Each row of a before or after table is a point. The points were changed in one or more steps. Then noise was added and the rows were shuffled. The steps act on columns, c1 being the first. Write out the steps. A step turns or swaps two columns, mirrors them in a line or flattens them onto one, adds a multiple of one to another, or multiplies or shifts one. Angles are multiples of 10 degrees, from the lower column toward the higher: turns from -170 to 170, lines from 10 to 170 but not 90. Use the fewest steps. Two steps may share a column if one is a turn and the other turns, adds or multiplies; they go together, in the order done. Otherwise the lowest column goes first.

Before (10 x 3)
[[ 0.16 -0.57  0.45]
 [-0.13 -0.16  0.24]
 [ 0.22  0.21  0.12]
 [-0.06 -0.30  0.69]
 [ 0.26  0.74 -0.22]
 [-0.09  0.16 -0.09]
 [ 0.14  0.23 -0.22]
 [-0.19 -0.44  0.98]
 [ 0.21  0.04  0.45]
 [-0.08  0.19 -0.34]]
After (10 x 3)
[[-0.21  0.27 -0.11]
 [-0.30  1.02 -0.25]
 [ 0.23 -0.23  0.17]
 [ 0.40 -0.37  0.71]
 [ 0.27  0.51 -0.48]
 [-0.08  0.74 -0.19]
 [-0.16 -0.13  0.12]
 [ 0.34  0.11  0.21]
 [ 0.35  0.43  0.09]
 [-0.14 -0.37  0.15]]
Steps: multiply c1 by 1.6; mirror c2 and c3 in the line at 50 degrees

Before (14 x 4)
[[-0.49  0.04 -0.61  0.45]
 [ 0.45 -0.50  0.22 -0.47]
 [ 0.55  0.41 -0.06  0.57]
 [-0.36 -0.21  0.24 -0.46]
 [-0.02 -0.21 -0.29  0.47]
 [-0.18 -0.01 -0.41 -0.31]
 [ 0.37  0.25  0.18 -0.27]
 [ 0.12  0.37  0.00  0.05]
 [-0.08  0.23 -0.32 -0.23]
 [-0.26 -0.31 -0.34 -0.49]
 [ 0.09 -0.35 -0.68  0.17]
 [ 0.16  0.24  0.10  0.00]
 [ 0.39  0.50  0.40 -0.12]
 [ 0.30 -0.27 -0.03 -0.21]]
After (14 x 4)
[[ 0.83  0.07  0.35  0.08]
 [ 0.29 -0.38  0.30 -0.25]
 [ 0.08 -0.45  0.62 -0.45]
 [ 0.26 -0.06 -0.55  0.56]
 [-0.16  0.45 -0.48 -0.13]
 [-0.01 -0.21  0.16 -0.22]
 [ 0.45  0.06 -0.04  0.01]
 [ 0.13 -0.11  0.37  0.61]
 [-0.12 -0.27  0.01 -0.25]
 [-0.01 -0.32 -0.50  0.10]
 [-0.60  0.25 -0.98  0.14]
 [-0.20  0.04 -0.09 -0.90]
 [ 0.10 -0.20 -0.67  0.27]
 [ 0.13  0.38 -1.12 -0.02]]
Steps: turn c2 and c4 by -140 degrees; turn c1 and c4 by -50 degrees; multiply c3 by 1.6

Before (13 x 6)
[[-0.05  0.71  0.24 -0.42 -0.19  0.51]
 [-0.37 -0.37  0.44  0.46  0.42 -0.48]
 [ 0.23 -0.32 -0.05 -0.41  0.43  0.10]
 [ 0.49  0.26  0.75 -0.44  0.30 -0.27]
 [ 0.32 -0.21  0.08  0.57  0.41  0.36]
 [-0.28  0.36  0.68 -0.28 -0.18  0.19]
 [ 0.20  0.54  0.29 -0.22  0.62 -0.14]
 [-0.08  0.23  0.11  0.17  0.13 -0.36]
 [-0.41  0.46  0.72  0.03 -0.46  0.07]
 [ 0.57  0.23  0.26  0.26 -0.29  0.29]
 [-0.41  0.00  0.87  0.47 -0.39 -0.30]
 [ 0.23 -0.25  0.04 -0.16 -0.22 -0.01]
 [ 0.08  0.30 -0.22 -0.15 -0.40 -0.15]]
After (13 x 6)
[[-0.16  0.28  0.18 -0.14 -0.39 -0.15]
 [ 0.14  0.72 -0.20 -0.42 -0.19  0.52]
 [ 0.64  0.46 -0.52  0.03 -0.47  0.07]
 [-0.21 -0.31 -0.03 -0.42  0.42  0.09]
 [ 0.50 -0.36 -0.29  0.43  0.42 -0.45]
 [-0.07  0.55 -0.36 -0.24  0.62 -0.13]
 [-0.21  0.24 -0.87 -0.44  0.30 -0.28]
 [ 0.10  0.23 -0.07  0.18  0.14 -0.34]
 [-0.46  0.24 -0.43  0.25 -0.29  0.29]
 [-0.30 -0.20 -0.19  0.55  0.41  0.37]
 [ 0.68 -0.01 -0.67  0.46 -0.40 -0.33]
 [ 0.50  0.34 -0.55 -0.28 -0.16  0.20]
 [-0.22 -0.26 -0.12 -0.16 -0.22 -0.02]]
Steps: turn c1 and c3 by -160 degrees

Before (12 x 8)
[[-0.05 -0.33 -0.60 -0.34 -0.13 -0.31 -0.75  0.04]
 [-0.23 -0.40 -0.47  0.43 -0.08  0.10 -0.82  0.15]
 [-0.32 -0.06  0.48  0.04  0.53  0.05  0.56 -0.49]
 [ 0.45 -0.55  0.55 -0.19  0.07  0.29  0.37 -0.01]
 [ 0.27  0.46 -0.10 -0.50 -0.04  0.66  0.10 -0.19]
 [-0.12 -0.52  0.55 -0.20  0.39  0.31  0.52 -0.40]
 [ 0.25 -0.16  0.64  0.48  0.22  0.12  0.49 -0.06]
 [-0.26 -0.34 -0.42 -0.18 -0.10 -0.28 -0.38  0.12]
 [-0.24  0.05  0.49  0.08  0.56 -0.02  0.35  0.29]
 [-0.27 -0.15  0.81  0.08 -0.14  0.02  0.67 -0.25]
 [-0.21 -0.50  0.33  0.12  0.13  0.35  0.83  0.12]
 [-0.27 -0.21  0.74 -0.10  0.16  0.39  0.11  0.04]]
After (12 x 8)
[[ 0.24 -0.13 -0.37  0.30  0.17 -0.19 -0.63 -0.52]
 [ 0.46 -0.36 -0.29  0.41  0.29  0.00  0.05 -0.46]
 [ 0.27  0.34 -0.12  0.26  0.62  0.14  0.42  0.19]
 [-0.27 -0.15 -0.33  0.14  0.42 -0.10  0.05 -0.66]
 [-0.05 -0.23  0.33 -0.58 -0.32  0.06  0.58  0.50]
 [-0.31 -0.04 -0.65  0.50  0.14 -0.52 -0.24 -0.17]
 [-0.12 -0.37 -0.61  0.56  0.38 -0.33  0.02 -0.27]
 [-0.23  0.04  0.00  0.30  0.07 -0.57 -0.18 -0.56]
 [-0.20 -0.36 -0.07  0.74  0.37 -0.07 -0.41 -0.35]
 [-0.26 -0.22  0.31 -0.27 -0.28  0.05  0.30  0.31]
 [-0.24 -0.29  0.36 -0.92  0.08  0.10 -0.11  0.33]
 [-0.27 -0.11 -0.62  0.60  0.00  0.14 -0.30 -0.59]]
Steps: multiply c2 by 0.7; turn c3 and c8 by -120 degrees; turn c4 and c7 by -110 degrees; turn c5 and c6 by -80 degrees

Before (8 x 9)
[[ 0.78 -0.13 -0.37  0.37  0.01  0.10 -0.21  0.04  0.03]
 [ 0.15  0.26 -0.01  0.32 -0.20 -0.22  0.48  0.30 -0.16]
 [-0.47  0.08  0.32 -0.83 -0.15 -0.35  0.15 -0.55 -0.31]
 [-0.29 -0.53  0.29 -0.68 -0.03  0.06  0.42  0.13 -0.19]
 [ 0.00  0.15  0.23 -0.95 -0.26 -0.14 -0.03  0.32 -0.20]
 [-0.20 -0.42  0.48 -0.81 -0.26 -0.82  0.24 -0.25 -0.10]
 [ 0.56  0.31  0.21  0.10  0.30 -0.04  0.26  0.12  0.27]
 [ 0.80 -0.05  0.15  0.52  0.30  0.02 -0.13  0.24 -0.45]]
After (8 x 9)
[[ 0.55  0.07  0.21  0.01 -0.31 -0.03  0.25  0.12  0.40]
 [-0.30 -0.27  0.29  0.63  0.26  0.06  0.41  0.14 -0.48]
 [-0.48  0.25  0.31  0.74  0.42 -0.34  0.16 -0.56 -0.19]
 [-0.21 -0.26  0.49  0.68  0.52 -0.82  0.24 -0.25 -0.35]
 [ 0.79 -0.12 -0.36 -0.34 -0.14  0.10 -0.22  0.05 -0.05]
 [ 0.80  0.26  0.15 -0.38 -0.47  0.01 -0.13  0.26 -0.37]
 [-0.01  0.25  0.23  0.81  0.57 -0.14 -0.05  0.32 -0.06]
 [ 0.16  0.30 -0.01 -0.37  0.09 -0.21  0.48  0.31  0.05]]
Steps: turn c2 and c9 by 40 degrees; turn c4 and c5 by -160 degrees
